Every row gives one point. Any point is a mix of the corners, with weights that add up to 1. It lies inside the corners' shape when no weight is negative. Say inside or outside, and name the corners with a negative weight.

Corners:
(1): [-58  18]
(2): [ 50 -23]
(3): [13 13]
Points:
[-2 13] => inside
[26  7] => outside (1)
[-40  15] => inside
[18  5] => inside
[ 48 -29] => outside (3)
[-54  21] => outside (2)

Corners:
(1): [-11  19  25 -42  60  52]
(2): [ 25 -54  55  64 -23  26]
(3): [-10  66  47 -19  24  -4]
(4): [-25  77 -44  13  80   7]
(5): [-33 -17 -27  -6  -1  -5]
(6): [-11  47 -21  17 -10  28]
(7): [ 69 -71  37  11 -21  -8]
Points:
[ 7 44  1 37 16  0] => outside (1, 5)
[-13  25 -20   6  36   4] => inside
[-17  -1  -5  -3  27   4] => outside (6)
[ 5 34 34  0 31 22] => outside (5)
[  8 -15  23  33   6  18] => inside
[ 7 -8 25 25  1 28] => inside
[ 12 -32   4  17  -4   9] => outside (3)
[ -7  21  12 -19  41  36] => inside

Corners:
(1): [ -8  -6  33  14 -30 -11  28 -22  18 -21 -19]
(2): [ 23  44  34  -7   4  23 -45 -43   6 -34 -28]
(3): [ -4 -37  29 -28   6  14 -40 -33  -1 -17 -28]
(4): [ 44 -39   8  21 -54  11 -13  47  13  23 -28]
(5): [ 12  31  16  43  20  19  31 -16  32 -14  24]
(6): [-23   2  24 -10  44 -13  10  30 -10  24  19]
(7): [  1  29  10 -55  -1  28 -10  29 -25 -11  50]
(8): [ 26  38 -32 -43 -16  10 -10  -7  34 -22  -3]
(9): [-29  13 -34   5  30  14  13  31 -25 -16  26]
(10): [-13 -28  43  -7 -44  16 -40  37  33  34 -23]
(11): [ 15  52 -36 -18 -15 -53   7  -5  10  10  95]
(12): [ 12  -2 -14  13 -72  -8  21 -31  14  32 -23]
Points:
[  0  -3  15   3 -18   2   5   6   9  -4  -4] => inside
[  4 -10  14 -14 -14  10 -20   0  12  -1 -12] => inside
[ 12   5  18   0 -14 -11  -5 -22   1   2  13] => outside (8, 9, 10)
[  5  17   1   2  10  -1   2 -13   4 -13   8] => outside (7, 10)
[  4  -6   9 -10 -24   1  -5   0  10  -3 -12] => outside (5)
[  6  20   1 -19  -7   1  -3   4   0  -3  33] => inside
[  6  12   6  -9 -23   9  -2  -2   7   4   5] => inside
[ 10  -1  11 -12 -25  -7   4   3  20  12  11] => outside (2, 9)
[-11 -17  20 -17  -7  16 -17   3  -6  -9 -28] => outside (5, 11)

Corners:
(1): [-45  -4   7  19  38   1  21  22 -20  -2   7  24  39  18  14   2  10   9]
(2): [-22  25  18  15 -21   3 -17  20  21   4   3  58  31 -11  -2   6   3  30]
(3): [ 12  -8  -1  39  13  18  -7  28   1  41  20 -19  34  12  15  27 -14  23]
(4): [-13  14 -19  16 -14  18 -16  11  17 -16  -3  10  -6  25   2  13 -10  21]
(5): [ 22 -30  19  14  -5  19  -9  11  30  12  -6  62  -7   8   2  10   2  19]
(6): [ 11  30 -25 -12 -31 -47 -18 -24   7 -22   1  23 -22  17 -61  10 -29   9]
(7): [ 12  13  23   1 -22  13   2  15   6 -16  19  22 -18  21  -3  -2   4 -11]
(8): [ 14   9   1  37  32  -7  -3  11   0 -20  -7 -23  32   8  -7  -8  -9   1]
(9): [ -3  -9  22   5 -21  12 -16   1  15   9   0  32 -21 -45 -58  12 -22   8]
(10): [-20  18 -15  41  13 -35   7   9  16   9 -25 -13  14  -5 -29  20  10  16]
(11): [-15  36  19 -74 -20  -8   1   7 -40 -10  -6  -6 -20  17 -10   8   9 -12]
(12): [-17 -35  16  24 -15  -1 -11 -19  10 -14  -3 -17  10  14  -8   6   7  19]
(13): [ -8  37 -23  14 -23   5 -16 -19 -18 -21   3  -5  -3  15  -5   8  11  -6]
(14): [ -6  25   7  39  -6 -70 -10   8 -12  -1 -19 -20  -2  11 -12 -95   2 -20]
(15): [  6 -35 -14  -4  39   3  15  -5  31   9  -4 -14   3 -25   7  11  15 -10]
(16): [  1 -12   0   0  24  -2 -22  11  10 -10  21  -7 -23   0 -13   7  14  13]
(17): [-14  -5  30  41  -8   5 -10 -10  12  16   9   1  15  22 -69 -55  19  19]
(18): [  7 -46  -2  20 -17  14 -16   7  14  -5  13  10  15  10 -64  12  -4 -18]
(19): [ 22   3 -23   0 -17   2   8  30  -1 -26  15   1 -13 -60  18 -14  15  30]
Points:
[-3  4 -3 14 -4 -4 -1  5  3 -4  1  1  9 12 -5 -3  5  7] => outside (9, 16)
[  5   6   0   8 -12   2  -2  11   3 -11   8   9  -6  -7  -6  -3   5   8] => inside
[ 12 -16  21   3 -30  -4 -20   8   8   7   8   1 -24  15 -55 -10  -2  12] => outside (1, 2, 8, 13, 15)
[ -2   5  -3  14   2  -6  -6  12   4   3   0   8   6  -2 -16  -3   2   8] => outside (7, 12)
[ 9 -7  1 15  2  4 -8 11 11 -3  0  1  0 -5 -5  3  1  3] => outside (1, 6, 17)

Corners:
(1): [-28 -13  32  34 -12 -12  -3   4 -24  -8 -55 -54   6  14  10 -38 -52   3
 -89 -34]
(2): [-13 -39  -3  -6 -27  27 -10   0 -18  42 -17  17  17 -22 -32  25  26  35
 -40  18]
(3): [ 33 -39  46 -10 -15 -20 -59  -5   5 -56  -4  -2 -30  17   5 -14 -29 -21
 -51  54]
(4): [-38  32  10   0 -24 -22 -24  62  21  29 -31  -9  16   5 -36 -31 -33  12
 -75 -41]
(5): [ 20 -34  35   3 -16 -13 -13  12   3  51 -17   2  14 -56   5 -57 -24  31
 -29 -38]
(6): [ 44 -35  46 -15  17 -32  48 -43   5 -31 -14  71 -62  18  40  42 -22  -2
 -29  64]
(7): [ 22 -32  11  -4  -6 -22 -25 -45  48  13  -7  29 -18   0  66   3   9  40
 -35  53]
(8): [-35 -47 -31  -4 -17   7  -4  38  -6  15 -11  -4  -2 -58   8 -71 -14  15
 -84 -22]
(9): [ 18 -19  -8 -24  44 -25 -21 -14  12 -49  17 -33 -59  36 -47   9 -48  18
 -17  22]
(10): [-17 -21  29  57  23 -30 -28  32  43 -23 -19 -20  -8   7 -41 -17  21 -15
 -12 -56]
(11): [-39 -38  -2 -31 -17  29 -28  22 -18  29   6  12 -67 -24  10  36 -39  33
  17 -37]
(12): [  1 -32 -47 -37   1 -41 -44 -31 -33  37 -19  67 -54 -18  38 -17   5   0
 -18  51]
(13): [-52 -37  -2 -61 -50  34 -11  23   7  14 -23   1 -27  -7 -16 -20  32  30
  -8 -80]
(14): [ 63  25 -24  12 -33 -48  -7  27  19  -4 -17 -42 -22  36   1 -12 -20 -59
 -25  24]
(15): [  1  15  21  -9   0  59   3 -14  19  30  22  27  29 -11 -11 -16  45  -7
 -29 -31]
(16): [-49  -4  29 -21 -17   2   5  -7  31  26  -9  -7  17 -58 -20  17  15 -19
 -17 -40]
(17): [-40  -5  18  10 -16  11   7   7 -13  20   4   7 -19 -29   3 -48   5  44
  11  -7]
(18): [-16 -10  -7 -13   8  -7 -21  58  30  29  43 -17  28  60 -16 -37   5 -48
 -30 -16]
(19): [ 15 -18  33  42  29 -16 -33  41   8 -48 -95 -30 -17  20 -29 -15 -81 -17
  25  21]
(20): [-13 -32 -71 -14 -55   8  29 -48 -19  -3  13  49  35   4   8  11 -57  23
   1 -23]
(21): [ 12 -25  -4 -25  11 -19   8 -13 -46 -11 -15  56   4 -24  53  29 -33  37
   3  11]
Points:
[-23 -12  18 -13 -18  12  -7  16 -17  30   1  36  10   0  -3 -11  -1  19
 -30 -31] => outside (7, 8, 9, 14, 16, 19)
[  5 -23  15  -6  -6 -12  -7  -7   7   4 -10  16 -18  -6  11  -9 -14  13
 -26  10] => inside
[ -5 -16   5  -1 -19  -8 -10   6  -1   3 -23   4  -9  -9   5 -13 -16   6
 -29 -10] => outside (9, 18)
[  2  -8  -7  -7 -26  -4   3   0 -12  23 -29  31 -14 -18  29 -19 -25  19
 -30  -7] => outside (2, 3, 9, 10, 16, 18)
[ -5 -26   3 -10 -11 -13 -31  14   6  -7 -16 -13 -16   1  -7 -11 -26   2
 -30  -4] => outside (6, 15, 17)
[ 11 -17   3  -9  -3 -18 -14 -14   8   9  10  13 -16   6  18  -2 -10  -5
 -18   9] => outside (2, 4, 8, 13, 19)
[-10 -19   0  -7  -8   0 -15   8   5   3  -9  -4  -8  -5  -9 -16 -12   7
 -25 -13] => outside (6)
[  0 -18  -5  -9  -9 -10  -8  13  -3   4  -8   6  -7  -4   9 -12 -16   1
 -26  -3] => inside

Corners:
(1): [-14  19  61  -9  21 -16  10   8  19  45  16   2  14   1  19  23  -5  42
  -2 -40]
(2): [ -8 -17 -44 -18   7  21  -4 -54 -43 -26  -4 -16 -44  40  30  16  14  -9
   6   3]
(3): [  5 -19 -42 -46 -41  -2  16 -33 -38 -24 -58 -31 -60 -65 -27 -19  61 -57
 -50  28]
(4): [ -9  40  13  20   5 -28 -48  41   6  41 -50  40  26  38   4  15  -1  33
 -14  17]
(5): [-17  -7 -16 -22 -19  24  22   3 -62  27  -4  13  12  -5  26 -29  67 -32
   2  19]
(6): [ -3 -42  12 -33  -6  12  23 -54 -29 -30  12 -29 -28  40 -23   1   3  -3
 -35  23]
(7): [ 35  44  85  59  95   6  10  -6  45  26  15  45  49  70 -14  29 -15  51
 -22 -28]
(8): [ 32  55  -5  -2   7  59 -60   6  39  47 -28 -11  49   0  51  25  14  65
 -29  20]
(9): [ -6 -24  60  40  38  -2  24  53  -2  45  42  11   9  34  21 -22  -1  48
  -8 -48]
(10): [ 17 -25   4  12  20 -37  28   2 -32  25  10  53 -14  32  -7 -50   4  39
   1 -42]
(11): [ 30  10 -22 -30  11 -18 -12 -15 -11  -9 -19  -8  16 -16 -45  -3 -15 -37
  34  12]
(12): [-26  -5 -36 -28 -11 -10   4 -16 -44  -2 -13   4 -33  38  30 -49  28 -52
 -12 -21]
(13): [ 45  21 -35 -37 -40 -34  56  23 -46 -12 -56 -31 -30  -3  21  12  35 -52
  -4  26]
(14): [ 44   3 -17 -32 -32  -7  52 -12   6 -16   5 -46 -40  13 -22  31  51 -23
  31   5]
(15): [ 32 -34  26 -14  10 -25  20 -26   3 -23  -7 -23 -28  32   5   1  30  -4
   8  28]
(16): [  9 -23 -86 -35 -53   6  -5 -72 -11 -41 -34 -58   8 -47 -24  23  68 -46
 -33  63]
(17): [ -4  30  54  53  -2 -12   3  16  30  57 -12  21   0  28  29  -4 -24  52
   5 -21]
(18): [ 28  12 -12 -39 -37  41   2  -2 -33 -74 -20 -39  10 -23  21  13  67   9
 -32  45]
(19): [-20  -7 -49   0   1  -8  20  21  11  -8   1  21  -7  20   7  -4  11  15
  16  36]
(20): [ -8 -23  42  12  28   3 -53  34  36  26 -10  68  13  29  16  19 -64  23
 -14 -37]
(21): [-36 -57  11  14 -19 -17  55   4  25  23 -72  -7 -52  52  14 -13 -12  11
  16 -31]
Points:
[ -8   6   5  18  11 -15   7   1   6  31 -17   9   4  38  12  -3 -13  25
  -2 -12] => outside (3, 5, 14, 15, 18, 20)
[ -1   7   8   4   3  -5   3  13  -3  19 -21  15  10  14   7  -5   8   9
 -16  -4] => outside (2, 14, 15)
[  4  -6 -21 -21 -21  -4   9 -11 -11  -3 -27 -12 -15  -1   4   1  23 -11
  -3  14] => outside (7, 9)
[  4 -15  -8  -9  -8  -9  14 -11  -9  -5 -12  -5 -13  12   2   1  23  -4
 -10   7] => outside (8, 11)
[ -3 -19   8  -3   2 -11  12  -9   0   0  -8   1 -19  26  -7  -1   4   4
  -2  -9] => outside (5, 8, 13)
[  7   0  -3  -8 -13  15  15   2  -1   1 -21 -15  -1   2   6   1  19  -3
 -13  10] => outside (1, 2, 4, 10, 15)
[ 39  43 -10 -12   0   8  -8 -12  -2   7 -12 -21  17 -11  -1  19  31   4
 -12   5] => outside (5, 6, 15, 19, 20, 21)

Corners:
(1): [ 11 -25 -32   6 -29 -41  18  38  24 -41 -29  21 -12 -23 -51   4  22 -35
  46 -10]
(2): [ 21  21  11 -60  44  27  26  38  23  11 -23 -21 -28  -2  18 -64  48  -2
   5  32]
(3): [ 41  25 -23  -5   5 -59  -2 -15 -27  29 -12 -37 -41  -3  -7   7 -41   3
 -40  34]
(4): [ 33 -11 -77 -81  35  34 -10   5  35 -11 -55  16   2  -6  35   1 -67 -64
 -38  25]
(5): [-25 -20  62  23  -5 -14  -1  12  49 -11  45  44  12  35 -24  55  10 -10
  82 -26]
(6): [-36   4  31 -14 -31  41 -17 -11   5  38 -19  32   0  39  41  22 -14   1
 -10 -69]
(7): [ 46  42  23  37  19  51 -48 -50  -5 -13  39   6 -21  -9   7  59 -50  52
 -44  17]
(8): [ 25  48 -57  -3  40  94   7 -18  53  38 -45  93  46   2   0  43 -42  42
 -48  33]
(9): [ 10  12   4  -1  18  29  10  17  26 -13 -64 -21  15  -8  18  -9 -11 -51
 -31  44]
(10): [ 55  10 -12  15  24 -56  14 -56  19 -21  44  13  30 -39  42  23   4 -21
  12  54]
(11): [-16 -49  62  35  12 -16 -32   2  -1  44  47 -33  27 -29  -3   9  51   1
  13 -54]
(12): [ 35  15 -54  -3  30  29  47   1  12 -42 -44  51  50  24 -38 -70   2  12
 -63  49]
(13): [-40  26  28  17 -18 -29 -48  -3  21  10   1  29 -13 -61 -22 -33  -5  34
  14  35]
(14): [-25 -64  46 -43 -54  38  28 -19  24  46 -20  -9  16  18   4  79  -3 -40
  43 -22]
(15): [-13  15  -8   8 -14  51 -43 -30  21  48 -36  21  25   0   0 -35   5  -2
  25  13]
(16): [ 64  21 -29 -53   5 -69   0  56  13   3   5 -45  49 -38  55 -55   6   2
  21  65]
(17): [-65  -1 -14 -19  -9  44 -34 -39 -25  26 -21 -16  11 -23 -12  41  21 -31
  -9 -15]
(18): [ 12  46  13 -83  21  42  19 -55  34  34   3 -32  28  24  23  28 -33  56
 -16 -53]
(19): [  2 -39  -2 -65 -51 -67 -45  -9   9 -13  18 -50 -22   5   4 -11  34 -40
  -3  14]
(20): [ 41  19  -9 -69  45 -10 -42 -26 -11 -25 -66  27  13  28  62  31 -56  34
 -45  26]
(21): [ -8 -38 -20  23  28 -16  22 -22  52  10  34  16  21  25  59   9  -4  55
  32   6]
Points:
[ 12  -2  -2  -8   2  11   0  -7  16  -1 -10   7   9  -1  -1  11  -7  -3
  -4   8] => inside
[ 25  -1   2   6 -16 -27 -12   5  25   9  12  -7   5 -33 -16  16  -1 -19
  26   8] => outside (2, 6, 12, 17, 20, 21)
[ 34   9  -4 -39  14   2  14  -5  22   3   1   6  11  11   9  20 -12   8
  -5  -3] => outside (9, 13, 15, 17, 21)
[ 21   8  -8 -29   4  -4  -2   4  19  11  -6  -6  23  -8  20   0  -7   4
   3  19] => inside
[ -7  -4  -5 -20   3   7  -2  -8  19   6 -21   9   4  -1  -1   6   2 -16
   1   3] => outside (7, 16)
[ 18  -1  -4 -20   2 -19  -9 -19  16  -4   2  -2   9  -7  18   8   1 -11
  -1  20] => inside
[ 14  20   9  -3   9   4  -5 -13   3  25  -2 -34  13 -30  -4 -19  16  -5
 -24  36] => outside (1, 4, 5, 6, 20, 21)

Corners:
(1): [ 46 -26  15  43 -10 -31  -4   1  31  62  -5  -7  66  44 -26 -21 -11  12
   6 -17]
(2): [ 39  -5 -13  38 -28 -20  -2 -11   8  33  -1 -26  25   7 -37 -13 -29  16
 -16  15]
(3): [  5 -14 -24 -48 -31  49 -25 -24 -24   1  17  43  13 -21 -42 -10  13 -31
   1  24]
(4): [-19  32   0 -24 -16  31   1  32 -30  15  11  24 -33  41  43 -14  19  36
  19 -18]
(5): [-35  -8  43  -8   3  17  13  -1  25  28  36 -24  -3 -36 -50  11 -24   9
  16 -60]
(6): [  0  25 -32  11 -14  14  46  41  36 -35 -17  -7 -21  44 -33  46 -21  27
   8  23]
(7): [ 13   2 -42   2  25 -12  18   6 -90 -74 -43   7 -16  -2  27   6 -24 -11
  -3  -4]
(8): [  3  58 -22 -13 -66  24 -38  17  -6  -5  22  11  16   1 -14   9   2  38
  11 -11]
(9): [  9  48  -6  16  11  14   3  52 -13 -56  60  -4 -44   2  20  26 -31  10
  46  -8]
(10): [ 30 -46  10  -4 -29  29 -10 -14  -8 -30  22 -29   9 -18  -6   5  35  17
 -17   7]
(11): [-40 -38  40  34   3  27 -14  29 -14 -11  42   3   0 -10 -27   2  -1   2
  -5 -23]
(12): [ 21   0  14  27 -20 -36 -13 -50 -10 -11 -46 -24 -13 -26  17  19   5  10
  40  32]
(13): [-21  -4  -6  56  -1  -8 -12  30  59  26  28  -6   4  39 -19  18  26  12
 -53  -8]
(14): [-10   2  26  17  70   2   7 -19 -16   1 -38 -27 -25   6 -22 -16   3  20
 -10 -49]
(15): [ 17 -39   9 -15 -14 -16 -20   0 -44   0   1 -29 -38  39  45 -24   4  31
  42 -10]
(16): [ 39 -22   9  17 -57 -26 -20  -7  37  25   1  17  43 -43 -15  -4 -29  47
   6  11]
(17): [ -2   8  22 -50 -40  33  11 -14 -33 -51   4 -13 -12  -4   3 -24 -38 -13
 -21  -1]
(18): [ 30 -40  13 -11 -24 -18  10  12 -11  19 -95 -17   7  27  20  -7  16  11
 -28  29]
(19): [ 16 -60  41  34  44 -15  -1 -34 -18 -22 -18  17 -12 -43 -16  77 -11  11
 -18  12]
(20): [  0  30 -13   9  15  -8  -9  41   1  -6  24  11  13 -35  37  58 -14  60
  38  25]
(21): [ 22 -17  -4  33 -19  11 -29  -6  16   0   2 -14   1 -18  16  30 -33  16
  -5   8]
Points:
[ 15   4  10   5 -12  -2 -13  -1 -24 -27   6 -27  -5 -31  13   5 -19  25
  20  -2] => outside (1, 3, 4, 6, 13, 19)
[ 11   0   2   0 -22  10  -6   4 -15 -10   8  -8   0  -1  -2   6 -16  11
   8   2] => outside (13, 14, 16)
[ -9  -1  14  -3 -18  14  -3   3   6   3   0 -18 -13  21  -7 -10  10   5
  -2 -14] => outside (2, 7, 16, 19, 20)
[  3   2   3   9  -4   8  -6  -4  -8 -10   9  -9 -10 -11  -9   8  -9  16
   5  -7] => outside (1, 18)

Corners:
(1): [-11  -3 -44  -2   2   4 -34  -5  10   0 -29 -27 -48  22  59  44  13  14
 -68  23]
(2): [  6  19  -8  13  17 -10 -22  20  36 -10  43  -5  30 -16 -12  -5 -20 -10
  13 -24]
(3): [ 31 -13 -22   7  56  33  23  31  45  39  -3  16 -31 -14  13 -35 -11 -34
  45 -49]
(4): [  3  71 -20 -30 -48  30  -7  49 -51  13  95  -3   0  53  -7  -5  -8   5
   8  26]
(5): [  7 -28 -20 -33   8 -50 -55   3 -25  19 -28  -8 -49  -9  30  37  24  -9
 -60   1]
(6): [ -8  27  15  -4  -6  -9 -28 -24 -45 -26   0 -13 -43 -37  43  20  30   0
 -84 -47]
(7): [ 28  17 -19  20 -25  43  14  44   0  40  47  50   7 -27  -3   0   0 -21
  -6   9]
(8): [ 10  28 -37  31  -5  63 -18  91 -18  24  26 -31  59  31 -62   7  18   2
  46  -9]
(9): [ 47  39 -49  -1  -8  20  27  10  36  21  10  22  -2   0 -37 -70   4 -26
  33   2]
(10): [ 26  14 -29  16   8  21 -20  73  13  -1  10 -13  12  -4 -47 -25 -43  -8
 -27  -6]
(11): [ 20   9 -39 -27 -14   7  13  -3  43  -3  -8  40  -4 -20  -3 -36 -58 -16
  33 -56]
(12): [-35   7  30 -29  10  -3  11  13  52  -9 -26  28  23 -40  13 -31 -23 -31
   6 -25]
(13): [-35   0 -43  -4  -2 -41  18  13  -7  -5 -12 -31 -39 -13  38  33  -3  10
 -38   3]
(14): [ -6  52  11 -59  -6 -24 -28  12  -1 -75  21  65 -20 -60  22  -9  19 -13
 -42 -44]
(15): [-32  -1 -12   7 -28 -22 -18  12   0   7   9   7 -43  50  -7  26  23  21
 -51   0]
(16): [ -1  -9 -11  -2 -40 -12 -29  11  22  -4   0 -29 -77  -9  22  47  12  -4
 -50   4]
(17): [-42 -25 -51 -43 -13  -7 -12 -29 -11 -37   3  19 -57 -24  36 -19  -2 -45
 -12 -12]
(18): [-27  29  -4  -6  31  40   6   7  25   8   4  44  14 -39 -56 -33 -45 -26
  68   1]
(19): [ 35  40 -70   1 -30  19 -25  43   1  46  33 -18 -32 -10   1 -37  20  59
 -36 -18]
(20): [ 28  10  -6  21  -4  79  13  64 -40  -6  50 -14  55   9 -69 -24   5  38
  48  33]
(21): [-35  26   0  -4 -31 -44 -36 -11 -30 -42 -28  16 -43 -14  69 -13  20  -4
 -11  15]
Points:
[ -3  19 -12  -4   4  10 -11  26   8   6  10   0 -10  -6 -15   1  -2   1
  -7  -5] => outside (7, 11, 17, 21)
[ -5  16 -14  -4   9  14  -3  14   9   4   7  12 -13 -19  -6 -11 -11 -12
   8 -13] => inside
[ 10  17 -14  -4 -12   9 -11  21  -1  -6  17  16 -13  -6 -10 -13  -1 -14
   6  -9] => outside (1, 12, 13, 19)
[  7  15 -15   7  -2   9 -11  35  -2   4  18   3  -1  -1 -17   3  -1  -7
  -2 -10] => outside (1, 12, 17, 19)
[  3  25 -30 -12 -14  14  -9  22   4   3  30  -6 -16   1  -3  -9   1  11
  -7 -11] => outside (5, 7, 10, 21)
